Every row gives one point. The points of each table are mixes of a few directions, plus a little noise. How many directions does each table use, and how many do they share? Where both have some left over, give the other angles between the two spaces (their principal angles), to ten degrees, smallest first.
In the rows, 128 means zero.

First:
[[158 157]
 [ 98  99]
 [162 160]
 [103 104]
 [120 120]]
Second, 7 rows:
[[109 204]
 [128 129]
 [133 110]
 [141  78]
 [128 129]
 [125 141]
 [134 106]]
Directions: first 1, second 1, shared 0; angles 60

First, 8 rows:
[[103 162 116 106]
 [129 132 154  72]
 [136 117 137 124]
 [134 117 107 186]
 [115 145 118 127]
 [101 164 114 112]
 [139 111 113 181]
 [166  78 164 120]]
Second (6 x 4):
[[139 129 125 134]
 [160 130 121 145]
 [149 130 123 139]
 [111 127 131 118]
 [ 37 121 148  77]
 [174 132 118 153]]
Directions: first 2, second 1, shared 0; angles 50

First:
[[152 164  92 143 135 147  89  99]
 [128 136 157 113 141 158 189  61]
 [ 84 134 117 223 124 127 122 135]
 [119 115 134 115 111 124 117 157]
 [149 116 150  48 119 138 142 125]
 [139 137 108 135 131 122 102 137]
 [136 135 100 146 128 113  87 154]
 [118 124 152 116 125 147 163 102]
 [151 123 123 129 165  91 148 128]
 [103  97 146 113 101 114 121 184]]
Second:
[[116 103 116 122 139  95 145 147]
 [122 130  86 130 144 161 121 132]
 [199  59 155 186  74  84 128  92]
 [112 166 113 130 142 147  94 113]
 [ 90 151 150  93 143  97 142 148]
 [162 119 142 148 143 172 113 141]
 [130 127 132 114 111 141 152 130]
 [ 93 168 128 101 129 127 128 122]]
Directions: first 4, second 5, shared 1; angles 30, 80, 90

First (7 x 9):
[[130 163 150  94 142 133 129 167 151]
 [125  74  94 185 105 118 126  65  91]
 [125  80  95 179 106 121 127  73  96]
 [128 118 121 138 123 126 128 117 122]
 [133 177 160  78 149 135 129 184 162]
 [130 156 145 101 139 131 129 159 147]
 [129 132 129 126 131 128 127 132 129]]
Second (7 x 9):
[[125  72  92 185 104 119 127  64  92]
 [130 167 152  89 145 133 129 173 153]
 [130 175 158  79 148 135 129 183 160]
 [129 141 136 114 133 130 128 143 137]
 [127 100 110 157 116 124 127  95 108]
 [129 151 144 104 139 132 129 156 144]
 [126  89 103 168 111 122 127  83 102]]
Directions: first 1, second 1, shared 1

First, 8 rows:
[[112 197 162  83 139  84 163  93 211 164 163  79]
 [127 130 127 126 129 127 128 126 131 130 128 127]
 [127 129 129 129 128 129 128 127 129 128 128 126]
 [143  56  94 175 117 174  90 163  41  90  90 179]
 [130 116 121 135 126 137 119 136 110 120 121 138]
 [117 174 152  99 135  98 152 105 185 154 152  95]
 [132 108 119 142 127 140 117 137 105 118 119 142]
 [132 115 121 137 126 136 120 135 111 120 120 139]]
Second, 11 rows:
[[126 182 109 129 148 115 117 119  94 133 109 130]
 [109 132 139 114 118 114  98 122 117 114 121 155]
 [135 147 123 133 168 112 129 118 118 114 121 122]
 [120 150 112 129 160 124 129 123 119 119 122 119]
 [101  56 151  84  22 203 161 197 190 192 123 120]
 [126 123 125 125 140 133 137 135 138 126 127 117]
 [ 88 124 114 113 155 137 123 134 138 108 126 126]
 [119 144 137 121 160 101 104 115 114 100 119 144]
 [ 91 157  90 140 140 126 103 101  98 109 140 141]
 [200  71 155 170  74 133 159 121 152 152 168 114]
 [191 119 155 148 118 112 145 125 132 143 132 118]]
Directions: first 1, second 5, shared 0; angles 70
